Each row of a before or after table is a point. One or more steps were done to the points. Then noise was added and the rows were shuffled. The steps act on how far a point lies along the listed directions, d1 being the first. Name the steps. A step turns or swaps two directions, mirrors them in a line or flattens them onto one, adds a multiple of one to another, or multiplies one. Angles are multiples of 10 degrees, from the lower direction toward the higher: turns from -170 to 170, lines from 10 to 170 but not 90. Use the fewest steps. Two steps may share a direction if one is a turn and the other turns, adds or multiplies; they go together, in the order done. Otherwise the lowest direction goes first.
In the rows, zero is written as 128.

Directions:
(1): [136 191 112]
(2): [138 110  66]
(3): [192 123 140]
Before, 10 rows:
[[127 112 159]
 [160 154 198]
 [152 177  68]
 [ 62 141 107]
 [182 167 105]
 [132 156 193]
 [ 89 159  16]
 [181 125 116]
 [150 118 125]
 [135 165 163]]
After, 10 rows:
[[128 154 145]
 [122 124 134]
 [137 101  82]
 [130  28  78]
 [129 117 116]
 [133  75  69]
 [140 168  93]
 [133 107 121]
 [134 195 109]
 [133 191 110]]
Steps: turn d1 and d2 by 80 degrees; multiply d3 by 0

Directions:
(1): [113 162  61  92 130 165]
(2): [217 134 124 115 115 141]
(3): [128  51 123  91 153 152]
Before:
[[ 76 102 101 116 136 125]
 [206  77 155  95 125 136]
 [194 132  59  98 111 185]
 [125  99 183 165 126  84]
 [ 68 201 189 216 107  94]
 [ 81 127 193 154 133  78]
 [200  51 178 145 103 108]
 [181  72 134 118 140 148]
 [168 177  98 139 112 144]
 [209 216 136 156 117 128]
 [124 162 117 126 107 141]
 [114 135 121 162 144 102]
 [171 162 179 199 110  77]
 [ 83 166 187 156 136 116]]
After (14 x 6):
[[123 111 176 180 134  87]
 [105 150 119 119 112 142]
 [193  51 179 147 104 107]
 [ 42 175 189 207 115  99]
 [129 103 187 166 119  82]
 [173 105  55  91 120 189]
 [ 95 138 196 160 125  80]
 [ 75 167 187 156 136 116]
 [199  76 156  93 123 130]
 [192  79 132 117 135 147]
 [134 133 132 129 151 139]
 [112 136 100 123 123 120]
 [111 139 123 164 146 102]
 [123 133  96 123 129 149]]
Steps: flatten d2 and d3 onto the line at 40 degrees

Directions:
(1): [159 171 161 113 135 169 193 171 155]
(2): [111 117 189  92 134  87 151 141  57]
(3): [166  71 160 106 161  89 118 133 190]
(4): [184 131 135 210 113  87 153 123 108]
Before, 11 rows:
[[ 53 134 125  30 122 180 116 127 115]
 [133 130 101 194  96 106 116 105 109]
 [ 98 205 141 136 101 159 140 140  69]
 [139 193 104 187  98 141 161 130  82]
 [123 176 135 192 105 143 165 143  62]
 [142 181  32 212  86 183 110  98 181]
 [104 119  68 197 111  85  89  87  89]
 [104 101 174  67 162 138 140 130 162]
 [118 175  96 131 122 174 124 106 167]
 [ 96 128 114 152  94 112  94 103  78]
 [121 139 101 148  87 126 145 122  64]]
After (11 x 9):
[[129 182  95 150 117 170 127 107 166]
 [184 150 113 229  88 109 164 110  98]
 [ 45 114  68 114 127 118  72  92  97]
 [ 97 137 104 113  95 140 137 127  67]
 [ 65 167 139 102 120 175 146 149  73]
 [178 103 163 174 142  90 168 120 149]
 [ 69 192 113  90 113 178 137 143  88]
 [ 85 127 111 139  95 119  95 105  72]
 [ 65 122 109  95 113 142  85 113 117]
 [ 77 175  37 118 100 220  87 103 195]
 [108 205 139 145 100 155 138 138  67]]
Steps: mirror d2 and d4 in the line at 10 degrees

Directions:
(1): [134  75 193 119 121 183 111  93 157 103  66 121]
(2): [ 81  42 112 175 146 107 125 106 145 114 176 159]
(3): [127 138 133  76  83  85 114 129 141  74 120 212]
(4): [161  97  95 115  43 115 101  91 117 120 155  69]
Before:
[[ 77  58 163 149 167 131 137 107 155 125 138 143]
 [168 106 117  78  34 111  84 100 139  85 123 156]
 [123 166 158 126 194 167 156 144 136 139  75 138]
 [115 119 123 140 152 136 111 147 153 131 123 138]
 [127  91  57 118  62  40 118 109 108 117 241 194]
 [138 162 137 131 133 143 141 143 133 136 133 141]
 [132 140 104 108 132 117 115 135 103 155 168 119]
 [128  55 137 145 105 142 124  89 151 117 133 113]
 [ 91 162 112 133 134  88 130 181 128 118 185 197]
 [ 63  97 139 136 182  76 137 136 137 123 140 227]
 [118 154 113 117 116  80 115 137 150  77 147 218]]
After, 11 rows:
[[172  99 198  98  90 201 118  83 156 112  45  84]
 [130 117  93 138 118 118 106 142 144 131 145 113]
 [ 85 110  46 183 166  66 153 138 118 148 219 145]
 [133 153  85 110  75  65 109 130 140  81 169 191]
 [201 159 164  37  41 145 105 111 120 105  84 150]
 [123 108  47 108  47  28 108 114  96 125 209 132]
 [135  81 136 104  75 124 118  85 131 124 136  64]
 [112 160  60 126  76  60 120 171 108 122 231 153]
 [116 146 102 150 134 115 145 146 126 137 181 151]
 [167 135 218  59 105 188  95 116 165  71   9 190]
 [127 138 118 107 150 129 117 140 111 155 147 126]]
Steps: turn d2 and d4 by 110 degrees; add -1.5 times d2 to d1
